Each row is a point. Each table stands for the endless flat space through its points: a line for two points, a plane for three, and so on. Write the one point that lies in both, or say that there is none.

First, 2 rows:
[[ -6 -12   1]
 [ 10 -12  -3]]
Second, 2 rows:
[[  5 -12   4]
 [ 11 -12  14]]
They share: [  2 -12  -1]

First (5 x 6):
[[-16   9  -6  -4 -18  26]
 [  5  33  41  51 -10  18]
 [-31  19  31  11 -24  16]
 [ 24   8 -39 -13 -13  14]
 [  4  36  30  37 -10   5]]
Second, 2 rows:
[[  8  31  19  28 -21  29]
 [ 14  26  13  28 -16  24]]
They share: [ 20  21   7  28 -11  19]

First:
[[-41  67  34 -33  25  19   8 -16 -15]
 [-36  55  56 -24  13 -19  42 -15 -17]
 [ -3  31  25 -25  31   4  49 -14  17]
 [  5  -3  -9 -28  52  40  35 -25  52]
 [-14   0  24 -20  30  10  46 -28  34]
 [-51   9   7   7  38  35  20 -35  42]]
Second, 2 rows:
[[-34  31  24 -21  18  17  23 -18  31]
 [-19  16  21 -33  27  35  29 -33  10]]
They share: no point

First (2 x 11):
[[ 14   7  29 -30 -16 -23   1  16 -13 -35  -5]
 [ 19  42  29 -15  -1   2  -4  11 -18   0 -40]]
Second (6 x 11):
[[  6  30  32  -4   3 -42  -7  -8  -9  -1  -8]
 [  9  -9  23   1   5 -18  35  10 -13 -17 -26]
 [ 19   3  26 -18 -16  -4  21  21 -22 -20 -34]
 [ 28  15  41 -27  17 -49  12   9  -7 -29 -13]
 [ 26   8  24 -77 -37 -17  -5  54 -49 -15 -16]
 [  5  12  23 -16 -12  12  22  18  -6 -32  -9]]
They share: no point

First (6 x 14):
[[-22 -67  30   3  25  18 -58  -8 -25  -9  31 -35  51  26]
 [ 19 -32  38   8  10 -13 -61 -23  25  44  47 -13  13  16]
 [ 12 -16  48   6  31 -13   4  47  39  -5  24   9  -1 -32]
 [-16 -20  14   9  15 -25 -22   2 -20  24  23  -8   3  33]
 [-17 -27  -1  14  19 -20 -46 -21 -47  38  22 -24  13  54]
 [  3  -2  10  23  52   1  -9  32 -22  21  -4 -28   1   1]]
Second:
[[ 19 -28  12  11  21 -11 -20  -8 -12  33   8 -42  30  16]
 [  0 -37  14  30  13   6 -66  33  30  22 -14 -35  53  27]
 [ 11 -22  57  48  -1 -38 -38 -12   8  29   9 -12  42  39]
 [ -5  16  60   6   2 -30 -16  24 -25   7  33   7   6   8]
 [  1 -20  37  35  38 -11 -34  46  21  31  10 -43  40  39]
 [ -5 -74  15  14   4  11 -54   9  11   4  20  -3  18  -1]
 [-30 -53 -21 -37  41  55 -38  59  -6 -18  23 -17 -11 -34]]
They share: [ -7 -26  27  10  28  -2 -24  15  -5  11  19 -19  14  10]

First:
[[ 30   7  37  23   1  -1  -8  19  12 -12  34  13   1 -13  -1  24 -15  24
   -6   6]
 [ 40   8  65  42  15 -21 -22  47  24  11  17 -10   5 -21  19  45 -41   7
   19  21]
 [ 22  -3   9   9  -3   7   0  -9   8 -38  36  31 -11  -5 -17   2   5  38
  -28   0]]
Second:
[[ 37   2  31  10   4  -8 -12   5  10 -16  41  17  -2 -12 -16  15 -16  24
  -10  16]
 [ 25   2  31  -2   8  -6 -24  19  22 -16  57  33 -10   2   0   3  -8  36
  -10  10]
 [ 29  10  37  -8  11  -4 -22  12  23 -14  65  31  -8   4  -7   3 -10  35
  -10  17]]
They share: no point
